Every row gives one point. Each copy is the shape, with its points in the same order, stretched, turned, moved and blurred by noise. Some copies are also mirrored. Which?

Shape, 6 rows:
0.11 -0.32
-0.61 -0.14
0.33 -0.15
0.27 0.46
0.43 -0.13
-0.42 0.26
Copy 1:
0.30 -0.09
-0.52 0.49
0.38 -0.33
-0.08 -0.62
0.51 -0.37
-0.56 0.01
Copy 1 is: mirrored
Copy 2, 6 rows:
0.14 0.35
-0.48 -0.05
0.21 0.23
0.17 -0.60
0.33 0.14
-0.41 -0.46
Copy 2 is: mirrored
Copy 3 (6 x 2):
0.10 -0.31
0.10 0.42
-0.08 -0.40
-0.57 -0.06
-0.14 -0.51
-0.23 0.47
Copy 3 is: mirrored
Copy 4:
-0.27 -0.22
-0.51 0.40
-0.08 -0.38
0.43 -0.09
-0.08 -0.40
-0.02 0.47
Copy 4 is: only turned

Shape:
-0.01 -0.38 0.22 -0.18
-0.15 -0.52 0.03 0.49
0.21 0.10 0.14 -0.37
-0.45 -0.09 -0.11 0.84
0.15 0.22 -0.40 -0.05
0.07 -0.04 -0.28 -0.25
0.02 1.03 -0.49 -0.31
-0.09 -0.34 0.09 -0.07
0.26 0.11 -0.04 0.19
Copy 1, 9 rows:
0.39 0.37 -0.24 -0.33
0.14 -0.22 0.08 -0.73
0.42 0.43 -0.15 0.24
-0.39 -0.72 0.20 -0.43
0.18 0.18 0.40 0.27
0.27 0.39 0.26 -0.01
-0.16 0.26 0.40 1.10
0.30 0.24 -0.10 -0.33
0.43 -0.05 0.17 0.18
Copy 1 is: mirrored
Copy 2 (9 x 4):
0.35 -0.10 -0.30 -0.15
-0.19 -0.01 -0.63 0.16
0.51 -0.13 0.32 -0.14
-0.77 0.12 -0.30 0.04
0.15 0.29 0.43 0.10
0.34 0.30 0.16 -0.05
0.02 0.41 1.30 -0.26
0.23 0.01 -0.30 -0.13
0.05 -0.10 0.25 0.21
Copy 2 is: only turned
Copy 3:
-0.02 0.14 -0.05 -0.31
-0.74 0.11 0.18 -0.34
0.41 -0.02 -0.09 0.19
-0.87 -0.04 0.67 -0.16
-0.09 -0.38 0.03 0.39
0.01 -0.33 -0.11 0.09
0.55 -0.61 0.39 0.87
-0.15 -0.01 0.02 -0.27
-0.12 0.03 0.08 0.27
Copy 3 is: mirrored
Copy 4:
0.40 -0.35 0.17 -0.18
0.34 -0.66 0.19 0.35
0.02 0.06 0.03 -0.38
0.06 -0.23 0.23 0.69
-0.01 0.17 -0.34 -0.02
0.27 0.05 -0.27 -0.13
-0.38 1.12 -0.43 -0.16
0.41 -0.29 0.09 -0.05
-0.22 -0.16 -0.01 0.01
Copy 4 is: mirrored

Shape:
0.24 0.31 -0.44 -0.12 -0.44 -0.16
-0.42 -0.01 0.56 0.16 0.24 -0.21
0.15 0.44 -0.04 -0.37 0.16 0.05
-0.61 -0.12 0.38 0.07 -0.13 0.24
0.24 0.47 -0.55 -0.53 0.02 0.60
0.19 -0.40 0.38 0.29 -0.46 0.17
0.24 -0.66 -0.06 -0.24 -0.60 0.01
-0.40 0.10 0.24 0.39 0.10 0.29
-0.01 -0.13 -0.66 -0.22 0.45 -0.42
Copy 1, 9 rows:
-0.08 0.63 0.13 0.55 0.15 -0.06
-0.30 -0.19 -0.11 -0.47 -0.13 0.06
0.02 0.43 0.25 0.18 0.42 -0.19
0.09 0.32 -0.25 -0.40 -0.42 0.06
0.32 1.07 0.40 0.33 0.55 -0.14
0.10 -0.01 0.38 0.04 -0.74 -0.10
0.71 0.17 0.09 0.67 -0.50 -0.19
-0.31 0.24 0.00 -0.49 -0.28 0.24
0.10 0.08 -0.16 0.45 0.63 0.55
Copy 1 is: only turned
Copy 2:
0.17 0.01 0.10 0.12 -0.45 -0.38
0.28 0.43 -0.20 -0.27 0.37 0.50
0.00 -0.16 0.31 -0.09 -0.08 0.04
0.27 0.23 -0.39 -0.60 0.50 0.26
-0.27 -0.64 0.15 -0.25 -0.28 -0.20
0.07 0.12 -0.72 0.23 0.46 -0.14
-0.04 0.20 -0.27 0.20 0.37 -0.77
0.09 0.13 -0.51 -0.28 -0.03 0.36
-0.44 0.39 0.26 0.10 -0.47 -0.40
Copy 2 is: mirrored

Shape (13 x 9):
0.29 -0.15 -0.09 0.11 0.10 0.53 -0.23 -0.12 0.22
-0.08 -0.36 0.22 0.02 0.24 0.61 -0.13 0.34 0.16
0.08 0.13 -0.06 -0.23 0.27 0.32 -0.06 0.03 -1.05
0.38 0.17 -0.16 -0.19 0.23 0.39 0.41 0.06 -0.02
0.33 -0.16 -0.27 -0.28 -0.72 0.39 0.88 0.54 -0.83
0.32 0.22 -0.31 0.00 0.17 -0.76 -0.19 0.27 -0.04
0.02 -0.15 -0.27 -0.01 -0.25 -1.14 -0.21 -0.14 -0.19
-0.04 0.16 -0.46 -0.36 0.17 0.61 -0.25 0.08 0.08
0.19 -0.03 -0.04 -0.35 0.27 0.12 -0.14 -0.10 0.10
0.29 0.16 -0.31 0.07 -0.04 -0.17 -0.15 -0.02 0.07
-0.74 -0.04 -0.25 0.02 0.19 0.30 0.00 -0.14 0.23
0.24 0.25 0.40 -0.14 -0.22 0.59 -0.17 0.12 0.05
0.24 -0.11 -0.11 -0.37 -0.31 0.07 0.09 0.15 0.18
Copy 1, 13 rows:
0.22 0.12 -0.19 0.12 -0.48 -0.04 0.41 0.22 -0.20
-0.02 -0.25 -0.01 -0.05 -0.06 0.13 0.51 0.11 -0.73
-0.22 0.36 -0.19 -0.86 0.05 -0.20 -0.15 -0.88 -0.11
-0.17 0.35 0.19 -0.53 -0.18 0.18 0.50 0.09 0.00
-0.79 0.13 0.80 -1.00 -0.42 0.28 -0.12 -0.83 -0.21
0.18 0.21 0.36 -0.18 0.06 -0.39 -0.35 0.47 0.31
0.25 0.08 0.60 0.24 0.02 -0.47 -0.60 -0.02 0.59
-0.06 -0.12 -0.26 -0.36 -0.55 -0.42 0.57 0.06 0.15
0.07 0.18 0.02 -0.04 0.04 -0.12 0.48 0.08 0.02
0.11 0.13 0.08 -0.04 -0.41 -0.18 -0.06 0.41 0.22
0.37 -0.56 -0.21 -0.12 -0.16 0.04 0.40 -0.05 0.30
-0.46 0.06 -0.33 0.05 -0.33 0.19 0.51 0.30 -0.19
-0.31 0.02 0.42 -0.04 -0.23 0.02 0.44 0.26 0.08
Copy 1 is: mirrored
Copy 2 (13 x 9):
0.22 -0.11 0.13 0.19 -0.46 0.31 0.61 0.18 0.14
0.23 -0.39 0.49 0.04 -0.40 -0.12 0.57 -0.12 0.18
0.48 -0.43 0.41 0.52 0.65 0.40 0.21 -0.26 -0.22
0.20 0.16 0.19 0.07 0.17 0.38 0.44 -0.08 0.31
0.08 -0.16 -0.07 0.01 1.47 -0.46 0.74 0.06 0.21
-0.12 0.55 0.13 0.24 -0.05 0.38 -0.16 0.34 -0.28
-0.20 0.21 -0.54 0.14 0.06 0.14 -0.36 0.56 -0.54
0.11 -0.04 0.00 0.23 -0.23 0.35 0.53 -0.45 -0.37
0.36 0.11 0.08 -0.01 -0.22 0.36 0.22 -0.10 -0.09
0.01 0.24 -0.15 0.28 -0.21 0.36 0.24 0.28 -0.20
-0.22 -0.45 -0.24 0.04 -0.39 0.15 0.10 -0.51 -0.18
0.60 -0.02 0.24 0.35 -0.24 -0.20 0.46 -0.22 0.18
0.30 0.23 -0.16 -0.06 0.05 -0.16 0.44 0.06 -0.01
Copy 2 is: only turned
Copy 3 (13 x 9):
-0.38 -0.26 0.04 0.63 0.08 -0.27 -0.13 -0.05 0.62
-0.64 -0.30 0.23 0.17 -0.16 -0.37 -0.79 -0.13 0.36
-0.85 0.89 -0.34 -0.58 -0.39 0.45 0.30 -0.13 0.34
-0.21 -0.18 -0.12 0.08 0.35 0.39 -0.05 -0.04 0.62
0.02 0.17 0.26 -0.62 -0.38 0.47 0.41 -1.46 0.36
0.02 -0.26 0.12 0.39 -0.48 1.12 0.13 0.17 -0.63
0.44 -0.20 0.21 0.09 -0.80 0.55 0.68 -0.10 -1.10
-0.42 0.41 0.13 0.27 0.66 0.26 -0.26 -0.27 0.53
-0.30 -0.13 -0.24 0.16 0.25 0.13 -0.15 0.07 0.09
0.07 -0.14 0.12 0.50 -0.14 0.51 0.26 0.01 0.01
-0.05 0.26 0.64 -0.16 0.28 -0.45 -0.27 0.19 0.28
0.05 0.02 -0.23 0.24 -0.09 -0.04 -0.48 -0.05 0.49
0.20 -0.34 0.06 0.18 0.17 0.20 -0.07 -0.56 -0.07
Copy 3 is: mirrored

Shape, 14 rows:
-0.55 0.11 0.55 -0.02 -0.49 -0.17 0.14 -0.13 -0.17 -0.35 -0.55
0.54 -0.26 -0.25 -0.34 0.35 -0.27 -0.05 -0.46 0.63 -0.11 0.48
0.37 -0.19 0.01 0.29 -0.07 0.25 -0.13 0.02 0.18 0.22 0.23
0.01 0.03 -0.27 0.14 0.05 0.31 0.15 -0.49 0.21 0.00 -0.28
0.61 -0.24 -0.13 -0.21 0.40 -0.29 -0.17 0.46 0.08 -0.66 -0.15
-0.03 -0.21 0.46 -0.22 -0.02 0.21 0.23 0.19 -0.21 -0.53 0.15
0.31 0.46 -0.01 0.01 0.38 -0.15 0.48 0.25 0.01 -0.01 0.15
-0.09 -0.35 0.08 0.35 0.01 -0.21 0.62 -0.15 -0.12 -0.48 -0.07
-0.24 -0.18 -0.42 0.11 -0.13 0.17 -0.34 -0.24 -0.19 0.40 -0.03
-0.17 -0.18 0.24 -0.13 -0.50 0.24 0.60 0.24 -0.40 0.30 0.19
-0.05 -0.12 0.20 -0.15 -0.35 -0.20 -0.28 0.31 0.23 0.44 -0.01
0.27 0.31 0.11 0.01 -0.10 -0.19 -0.38 0.22 -0.31 -0.20 0.17
-0.05 -0.24 1.02 -0.11 0.12 -0.71 -0.01 0.06 -0.44 0.45 -1.01
-0.32 -0.12 -0.29 0.38 0.37 0.21 -0.42 -0.02 0.06 0.40 0.04
Copy 1, 14 rows:
0.58 0.74 0.34 -0.77 0.52 0.12 0.12 0.25 -0.24 -0.24 -0.14
-0.31 -0.38 0.57 0.09 -0.37 0.24 -0.24 -0.81 0.22 -0.14 0.82
-0.34 -0.13 0.09 0.45 -0.42 0.46 0.01 -0.32 0.23 -0.37 -0.12
-0.16 -0.27 0.69 -0.08 0.24 0.49 -0.03 -0.31 -0.37 -0.02 0.06
0.49 0.23 -0.51 0.18 -0.04 0.87 -0.51 -0.24 0.32 -0.24 0.74
0.85 0.17 0.25 -0.12 -0.39 0.45 -0.06 0.23 0.28 -0.47 -0.09
0.37 -0.42 -0.07 0.18 0.18 -0.11 0.00 -0.16 -0.29 -0.49 -0.02
0.42 0.23 0.41 -0.36 -0.15 0.40 -0.54 -0.06 -0.67 -0.29 -0.04
-0.48 -0.08 0.32 0.26 0.14 0.15 0.05 -0.03 0.00 0.44 -0.08
0.31 -0.22 0.07 -0.31 -0.42 0.07 0.17 -0.05 0.05 -0.08 -0.99
-0.39 0.16 -0.46 -0.16 -0.09 0.00 0.29 -0.15 0.42 -0.10 -0.03
0.38 0.52 0.04 0.52 0.23 0.04 0.03 -0.11 0.28 -0.26 0.10
-0.25 0.12 -0.65 -0.86 0.76 -0.32 -0.76 0.33 0.58 -0.42 -0.16
-0.55 -0.27 0.05 0.51 0.06 0.01 0.06 0.41 -0.09 0.05 0.22
Copy 1 is: only turned
Copy 2 (14 x 11):
-0.94 0.72 0.29 0.24 -0.04 -0.16 0.22 0.34 0.00 0.03 0.06
0.01 -0.84 -0.85 -0.69 0.22 0.01 -0.12 -0.53 0.10 -0.49 -0.09
0.53 -0.01 -0.25 -0.13 -0.04 -0.14 -0.16 -0.18 0.36 0.04 -0.46
-0.09 0.51 -0.13 -0.04 -0.04 -0.05 -0.05 -0.38 0.32 -0.51 -0.04
0.04 -0.40 0.12 -0.81 -0.07 -0.51 -0.07 0.48 -0.20 -0.38 0.41
-0.22 0.12 0.63 -0.23 0.48 -0.13 0.09 0.11 0.10 -0.08 -0.38
-0.24 -0.15 0.45 -0.04 -0.39 -0.02 -0.37 -0.28 -0.09 -0.23 -0.06
-0.53 0.28 0.39 -0.59 -0.13 -0.03 0.31 -0.21 -0.20 -0.46 -0.34
0.68 0.47 -0.26 0.04 -0.15 0.36 -0.03 0.06 0.16 -0.06 -0.11
0.30 0.46 0.67 0.23 0.12 0.07 0.18 -0.23 -0.06 0.42 -0.37
0.23 -0.01 -0.37 -0.06 -0.10 -0.05 -0.08 0.26 0.28 0.63 0.17
0.16 -0.25 0.10 0.30 -0.36 -0.02 -0.16 0.44 -0.21 -0.08 -0.21
-0.91 0.88 -0.18 -0.04 0.07 -0.97 -0.59 0.52 -0.72 0.77 0.11
0.48 0.42 -0.15 -0.34 -0.17 0.46 -0.38 0.09 0.53 -0.06 -0.21
Copy 2 is: mirrored
Copy 3, 14 rows:
-0.94 0.02 -0.38 -0.05 0.36 -0.46 -0.36 0.19 0.17 -0.05 -0.49
0.45 0.10 -0.06 -0.46 -0.96 0.39 0.15 -0.45 -0.21 0.22 -0.14
0.32 -0.10 -0.06 0.34 -0.19 -0.03 0.11 -0.06 -0.30 0.18 0.40
0.35 0.24 -0.24 0.03 -0.26 -0.16 -0.38 0.63 -0.12 0.35 -0.07
0.61 0.18 0.67 -0.32 0.08 0.19 0.69 -0.52 0.10 0.34 0.01
-0.38 -0.19 -0.11 -0.53 0.25 -0.07 0.11 -0.11 0.57 -0.04 0.29
-0.04 0.65 0.15 -0.08 -0.20 -0.03 0.68 0.23 0.00 -0.28 0.36
-0.37 0.35 -0.41 -0.10 0.08 0.17 0.20 -0.20 0.39 0.33 0.22
0.30 0.00 -0.23 0.39 -0.01 0.00 -0.75 0.25 -0.39 0.05 0.43
-0.51 -0.12 -0.82 -0.06 0.45 0.01 -0.06 0.24 0.06 -0.40 0.62
-0.32 -0.33 0.05 0.36 -0.13 0.06 -0.03 -0.17 -0.61 -0.16 -0.03
-0.01 0.28 0.32 0.16 0.03 -0.50 0.07 -0.36 -0.05 -0.17 0.15
-1.20 0.33 -0.01 -0.26 0.25 -0.31 0.23 0.38 -1.29 0.22 -0.22
0.27 0.19 0.34 0.60 -0.18 0.30 -0.46 0.23 -0.38 0.22 0.54
Copy 3 is: mirrored
